Rows are points. The points of each table are mixes of a few directions, plus a little noise. How many directions does each table use, and how many do they share? Where both have some left over, give the other angles between the two spaces (their principal angles), to ten degrees, smallest first.
(in the rows, 128 means zero)

First (6 x 3):
[[173  95 104]
 [165 101 110]
 [151 112 116]
 [128 127 128]
 [122 133 130]
 [ 34 198 177]]
Second (7 x 3):
[[170 153 130]
 [149 140 129]
 [160 147 129]
 [170 153 130]
 [ 69  93 125]
 [ 25  64 124]
 [154 143 129]]
Directions: first 1, second 1, shared 0; angles 70

First (9 x 6):
[[135 134 119 123 126 153]
 [132 135 118 126 126 150]
 [125 138 119 133 126 137]
 [107 121 144 145 131  70]
 [141 129 121 117 127 159]
 [156 110 135 100 130 161]
 [134 135 118 125 126 152]
 [ 67 137 144 183 131   7]
 [155 113 133 101 130 163]]
Second (8 x 6):
[[116 155 151 131 111 110]
 [155 100 120 105 140 162]
 [116 156 100 146 123 150]
 [127 160 141 121 107 146]
 [134 109 140 118 133 113]
 [112 103 154 138 137  55]
 [142  59  85 134 173 122]
 [121 182 129 132 101 161]]
Directions: first 2, second 3, shared 2

First (8 x 11):
[[170  49   7  47 174 131 130 131 103  25 102]
 [134 119 113 118 134 128 128 128 125 114 125]
 [124 134 139 135 124 129 128 128 130 137 131]
 [116 149 158 148 116 126 129 128 136 156 136]
 [130 124 121 125 129 129 128 128 127 122 126]
 [134 118 111 118 134 129 130 128 125 115 124]
 [ 97 187 218 189  95 125 127 127 148 204 149]
 [118 145 156 146 118 127 128 129 134 151 134]]
Second (10 x 11):
[[131 129 179 192 190 129 123 174 179 173 146]
 [ 97  78 146 139 153 103 121 115 138 140 153]
 [112 111 176 159 109 150  94 111 172 166 156]
 [131 139  82 103 133 145 123 149 116 121 109]
 [ 96 130 119 117 122 114 130 125 107 142 129]
 [145 187  80  82  65 165 126 126  96 112  93]
 [147 150 108 107 110 126 145 123 103 101 111]
 [112 196 115 111  97 106 164 133  70 134 102]
 [127 113 116 117 134 117 134 122 118 112 127]
 [179  46 158 152 166 125 119 101 182  79 155]]
Directions: first 1, second 5, shared 1

First (8 x 14):
[[141  96 102  86  96  33 132 203 149 128 169 117 134 142]
 [ 62 103 145 140 145 133 101 119 150 124  94  97  96 122]
 [160 213  67  98 166 184  85 108 144 100 172 144 189  79]
 [ 86 150 129  94 173 153  24 126 142 159 146  87  93 180]
 [130 125 149 181 117 155 153 127  86 158  97 127 107 130]
 [146 107 119 138 108  44 152 176 102 153 134 145 111 146]
 [165  85 160 136  66 153 232 108 141  84 115 141 170  97]
 [134 144 154 153 152 167 147  56 110 119  97 165 124 127]]
Second (8 x 14):
[[126 162 153 120 179 167  78  62 109 151 123 147 100 183]
 [145 123 142  95 113 169 140 106 154 102 145 120 157 131]
 [176 116 133 176  58 141 163 226  52 211 140  91 110 162]
 [ 66 106 113 104 149  64  60 174 157 142 134  89  88 148]
 [127 106 120 102 147  24 162  91 164  70 122 193 139 109]
 [127 120 130 162 110 154 179 114 132  99 101 135 151  73]
 [129 175  88  93 171 139  94  91 165  82 149 152 168  87]
 [128 117 145 173  97 167 147 160  92 167 110  97 111 132]]
Directions: first 6, second 6, shared 6

First (10 x 20):
[[148 139 111  92 121 135 105 101 143 137 107  89 113 161 121 107 147 173
  134  95]
 [ 80  94 129 162  95 131 120 128 159  92 185 117 181 131 118 173 135 135
  139 190]
 [102  59 181 216 124 145 126 157  41 175 249 192 121  79 174 123  84  77
  149 211]
 [168 161 106  76 151 147 151  99 139 121  29  80 122 152 117 128 156 182
  102  65]
 [191 137 127  89 152 153 120 100  80 183  77 102  72 146 142  74 135 175
  127  62]
 [ 93 185  94 103 111  65 126 152 222  71 105 145 148 130  89 147 129  68
  123 117]
 [ 94 153 118 135 107  69  99 159 175 111 174 174 123 120 115 117 105  54
  143 147]
 [147 131 124 112 146 159 157 112 122 115  67  93 143 134 123 149 148 172
  106 105]
 [123  68 166 184 132 167 138 133  55 162 189 147 133 103 164 133 110 135
  132 178]
 [131 155 120 116 138 110 137 137 143 118 101 140 125 121 120 128 127 106
  120 110]]
Second (8 x 20):
[[ 28 121  85 212 115 101  95 171 205 153 188 177  71 141  80 156 124 105
  164 192]
 [119 156 116  78  80  75  92 122 195  63 161 110 185 143 118 123 132  96
  139 129]
 [183  86 176 134 155 183 159 109  20 164 122 120 132 107 176 111 119 161
  113 121]
 [137 107 143 155 162 172 177 128  81 141  89 127 129 110 139 155 131 154
  105 131]
 [151 106 160 146 160 168 181 129  64 132  98 133 148  98 153 149 123 134
  100 130]
 [166 136 151 130 170 141 168 140  66 157  84 160 103  96 151 113 111 104
  105  97]
 [145 157 113  58  80  83  67 103 179 100 158  94 146 162 121  85 137 125
  151 100]
 [ 96 153  80 110 104  99  90 123 215 114 125 107 112 169  89 130 150 147
  146 122]]
Directions: first 4, second 5, shared 4
